Each row is a point. Each copy is the shape, with its points in the same order, turned, moved and blurred by noise. Say if it was mirrored as well.
(in the rows, 128 means zero)

Shape (6 x 3):
[[119 106 124]
 [ 95 103 115]
 [137 118 166]
 [165 137 131]
 [ 86 232 144]
 [135  98 149]]
Copy 1 (6 x 3):
[[138 106 119]
 [162  89 125]
 [ 93  90 132]
 [ 96 136 115]
 [124 153 233]
 [105  89 111]]
Copy 1 is: mirrored
Copy 2 (6 x 3):
[[109 145 110]
 [ 84 129 104]
 [128 154 151]
 [165 143 119]
 [151  24 161]
 [119 160 131]]
Copy 2 is: mirrored
Copy 3 (6 x 3):
[[145 129 113]
 [147 151 105]
 [141 125 163]
 [101  94 137]
 [ 34 200 138]
 [146 115 138]]
Copy 3 is: mirrored
Copy 4 (6 x 3):
[[ 90 106 132]
 [ 87  78 134]
 [ 76 142 154]
 [119 153 139]
 [148 103 249]
 [ 71 131 131]]
Copy 4 is: mirrored

Shape (9 x 4):
[[171 175  97 137]
 [107 190 115 108]
 [110  84 102 139]
 [144 199 106 103]
 [123  96 204 132]
 [133 110  95 136]
 [101 171 108  93]
 [125 189 116 145]
 [130 114 198 105]]
Copy 1 (9 x 4):
[[191 132 110 181]
 [148 180  81 170]
 [125 108 112  97]
 [182 181 101 180]
 [ 69 128 172 154]
 [154 117 112 117]
 [147 187  90 145]
 [149 145  86 190]
 [ 88 157 177 159]]
Copy 1 is: only turned
Copy 2 (9 x 4):
[[144 185 140 170]
 [115 129 116 201]
 [158 120  86 104]
 [109 168 139 201]
 [134  66 172  98]
 [150 149 101 121]
 [102 128  98 185]
 [152 143 135 199]
 [108  82 172 111]]
Copy 2 is: only turned

Shape (9 x 4):
[[123  92 145 126]
 [178  73 146 104]
 [102 101 123 105]
 [148  77 124 161]
 [107  87  97 144]
 [101 249 144 117]
 [ 98 107  83 135]
 [164  81 114 124]
 [ 98 104 121 147]]
Copy 1 (9 x 4):
[[169 126 142 130]
 [204 175 138 135]
 [154 112 104 123]
 [150 146 155 166]
 [133 114 121 157]
 [ 53 131 112  10]
 [115 109 104 157]
 [167 164 124 156]
 [134 106 142 142]]
Copy 1 is: only turned
Copy 2 (9 x 4):
[[123 113  84 132]
 [118  73  81  66]
 [147  84  99 141]
 [142 131  60  92]
 [163 126  76 134]
 [120 166 237 136]
 [183 123  97 143]
 [152  97  81  78]
 [142 139  99 145]]
Copy 2 is: mirrored

Shape (9 x 6):
[[136 182  49 111 143  99]
 [152 152 134  96 138  94]
 [116 183 111 113 143  98]
 [118 145  93  81 163  87]
 [117 208  87  94 170 118]
 [136 110 140 193 140 154]
 [101 166  67 100 151 159]
 [ 66  95 151 186 122 103]
 [106 111 166 142  79  96]]
Copy 1 (9 x 6):
[[103 132 161 172  48 128]
 [ 85 102 138 118 102 128]
 [ 68 141 159 152 113 137]
 [ 79 102 130 175  92 117]
 [ 53 129 143 168  86 167]
 [180 169 136 131 163 149]
 [ 92 170 109 193  79 163]
 [144 188 143 166 188  75]
 [120 171 132 105 155  68]]
Copy 1 is: mirrored
Copy 2 (9 x 6):
[[205 182 132 146 111 113]
 [148 149 152  94 136 111]
 [149 171 159 135 111 117]
 [184 140 173 132 132  95]
 [179 197 177 154 128 130]
 [ 85 128  76 159 165 119]
 [186 151 148 182 136 154]
 [ 69  87 115 171 102  87]
 [ 87  91 118 104  90 121]]
Copy 2 is: mirrored
Copy 3 (9 x 6):
[[127 167 152 107 216  83]
 [142 103 171 154 177 106]
 [124 158 166 148 182 111]
 [102 121 184 114 188 109]
 [135 177 173 119 208 135]
 [133 119  59 166 133 120]
 [135 174 143  84 163 124]
 [ 63 134  99 185  98 102]
 [115 114 142 193  93  80]]
Copy 3 is: only turned

Shape (11 x 6):
[[142 187 136 122 114 122]
 [158 150 130 101 143  70]
 [ 67 107 111 155  97 133]
 [249 166 155  82 143 148]
 [115 158 144 147 104 107]
 [175 128 140 166 147 132]
 [153 173 115 117 167 148]
 [ 70 130  89 155 124  95]
 [131  99  75 178  96 151]
 [ 81 128 155 137 126 135]
 [181 159 132  55 148  87]]
Copy 1 (11 x 6):
[[170 106 139  93 115 114]
 [117  55 121  85 124 123]
 [136 115 131 174  51  66]
 [147 106 143  96 211 187]
 [142 108 153 106  90  85]
 [119 117 134 132 165  85]
 [167 108  87 109 147 117]
 [140  75 109 146  61  49]
 [152  96 148 205 119  59]
 [123 139 115 132  67  91]
 [129  57 112  81 139 172]]
Copy 1 is: only turned
Copy 2 (11 x 6):
[[153 168  96  90 138 122]
 [128 159 125  90 144  60]
 [114 153  89 204 119 133]
 [130 157 183  11 123 136]
 [144 185 101 141 146 118]
 [135 156 174 120 167 136]
 [168 124 129  89 124 123]
 [130 137  78 190 148  90]
 [ 89 114 118 169 156 165]
 [155 173 118 174 104 123]
 [127 153 132  48 107  63]]
Copy 2 is: mirrored
Copy 3 (11 x 6):
[[125 146 141 138  90 102]
 [162 139  93 117 114  70]
 [180 104 173 175 151 157]
 [ 44 131  88  66 113  75]
 [148 153 148 156 127 110]
 [111 156 106 122 160 138]
 [101 123  91 142  94 130]
 [207 124 135 170 128 148]
 [160 120 158 108 160 188]
 [144 119 149 198 148 119]
 [127 110  86 107  96  49]]
Copy 3 is: only turned

Shape (11 x 8):
[[ 77 176 101 125 149 136 180 165]
 [153 120  98 186 139 104 113 102]
 [144 170 186  95  92 147 122 104]
 [ 99 150  60 121 137 137 100 198]
 [ 82 111 102 198  95 136 119 145]
 [134  42 125 174  93  85 112 112]
 [ 71 161  71  98 149 154 158 149]
 [105 147  63 116 133 183 163 148]
 [112 131 157 135  93 141  90  71]
 [113 137 131 128  99  92 115  67]
 [162 108 114 172  40  79 100  86]]
Copy 1 (11 x 8):
[[110 169 112  44 138 124 128 126]
 [109 147  89 180 135 125  87 142]
 [119 106 143 133  60  95 152 130]
 [131 164  79  95 153 185 159 131]
 [114 111  57 127 178 100 138 108]
 [ 86  61  98 190 169 126  99 144]
 [139 169 128  54 168 129 140 132]
 [142 174 146  93 167 148 139  89]
 [156  89 119 161 107  81 144 137]
 [157  94 110 141 109  94  84 159]
 [142  62  80 192 115 115  68 105]]
Copy 1 is: mirrored
Copy 2 (11 x 8):
[[156 173  75 157 176 140 119 130]
 [103 169 161 105 136 127 189  99]
 [108  73  94 116 120  75 145 130]
 [126 145 153 158 228 147 126 148]
 [ 96 176 171 157 157 113 104  83]
 [ 43 152 185 131  90 142 146 107]
 [142 168  75 114 197 161 103 152]
 [165 141 104 121 191 172 103 119]
 [ 82 110 126  88 125  82 127 108]
 [ 57 137  99 110 125 103 164  97]
 [ 29 102 155 134 120 129 175  49]]
Copy 2 is: only turned
Copy 3 (11 x 8):
[[131 121 142 161 218 149 165 126]
 [102 139 114 134 113 106 134 201]
 [173 130 102 158 116 111  82  86]
 [176 129 157 108 184 185 162 171]
 [ 89 185 140 132 140 183 130 165]
 [ 71 176 130  83  60 121 143 150]
 [140  95 128 119 227 160 152 130]
 [134 123 150 107 225 142 116 149]
 [125 128  82 133  94 153  81 123]
 [117 132  59 131 108 124 127 131]
 [118 208  69 103  72 106 116 166]]
Copy 3 is: mirrored
Copy 4 (11 x 8):
[[107 126 200 111 142  82 113 132]
 [ 93 159  67 120 106  93 127 105]
 [145 208 161 162 125 180 129 138]
 [165 100 141  80 134  76  77 130]
 [ 69 110 120  94  80 120  83 135]
 [ 90 108  45 159  84 132 128 147]
 [129 124 190  89 157  84 120 162]
 [103 122 168  77 186 117 110 140]
 [117 195 116 116  78 162 158 153]
 [106 195 107 137  87 105 151 159]
 [ 89 192  34 148  84 124  95 168]]
Copy 4 is: only turned

Shape (12 x 8):
[[126 158  78  82 163 154 125  70]
 [170 128 152 142  88 153 173 116]
 [ 88 128  92 114 172  45  92 139]
 [ 70  82  86 103 120 120 182 146]
 [ 75 129 161 186 150 133 156 169]
 [ 83 107 122 160 176  85 143 174]
 [ 79 152 127 114 137 149 127  90]
 [115  73 136 134 125  69 168  72]
 [110 110  91 146 107  44  84 138]
 [149  76 153  88 168 110 126 146]
 [132  73 124 155 126 152 143 149]
 [103  74  88 134 174 125 133 138]]
Copy 1 (12 x 8):
[[ 86 152 162 167 204 191  96 131]
 [134 177 151 146 105 108 158 129]
 [ 57  35 127 114 141 179  83  90]
 [ 85 148  86  93 152 183 174  56]
 [121 145  87  94 101 112  80  65]
 [ 97  98  98  94  91 157  90  60]
 [ 74 154 139 122 189 129  85 102]
 [ 61 129 181 117 105 134 166  59]
 [ 60  33 108 148 142 120 145  87]
 [155  85 173 101 127 186 133  86]
 [155 134 120 135 130 129 154  65]
 [109 119 113 140 146 185 121  45]]
Copy 1 is: only turned
Copy 2 (12 x 8):
[[158 113 173 165  61 133 146 184]
 [ 95 200 146 143 106 118 157  87]
 [149  62 176 136 201 135 142 164]
 [ 93 127 138 152 160 215 144 159]
 [ 72 105  95  88 148 148 124  98]
 [ 96  76 130 115 182 167 139 113]
 [128 134 139 113  99 143 124 180]
 [136 160 200  96 150 182 171 120]
 [166 127 157 137 227 127 141 138]
 [ 85 117 217 152 136 146 108 105]
 [111 153 136 155 137 174 109  82]
 [127  96 151 161 143 192 117 113]]
Copy 2 is: mirrored
Copy 3 (12 x 8):
[[146 109  63 174 126 115  76 108]
 [144  86 175 132 150 129 106 184]
 [139 224  93 132  97 140 148  93]
 [109 137 132 102 168 174 101  66]
 [106 149 190  81 130  73 116 103]
 [120 180 143  79 124 112 163  80]
 [114 146 118 152 142  87  60 111]
 [118 155 117 132 206 135 159 148]
 [117 211 135 159 109 167 165 133]
 [106 125  69  78 118 145 144 146]
 [ 86  96 156 110 130 134 142 122]
 [ 93 119 103 116 132 129 151  71]]
Copy 3 is: mirrored
Copy 4 (12 x 8):
[[138 124 121 136 188 190 100 141]
 [115  71 136 137 107  95 106  96]
 [150 224 139 144 172 112 157 160]
 [107 172 195 166 103 129  81 147]
 [ 64 159 139 200 106 100 167  99]
 [ 86 201 160 177 144  86 160 131]
 [119 145 107 170 129 175 124 128]
 [122 189 115 129 120  74  62 116]
 [140 217 147  76 129  92 162 135]
 [116 134 134 171 149  68 118 190]
 [ 63 125 155 140 106  93 119 147]
 [ 73 178 160 144 157 114 116 173]]
Copy 4 is: only turned
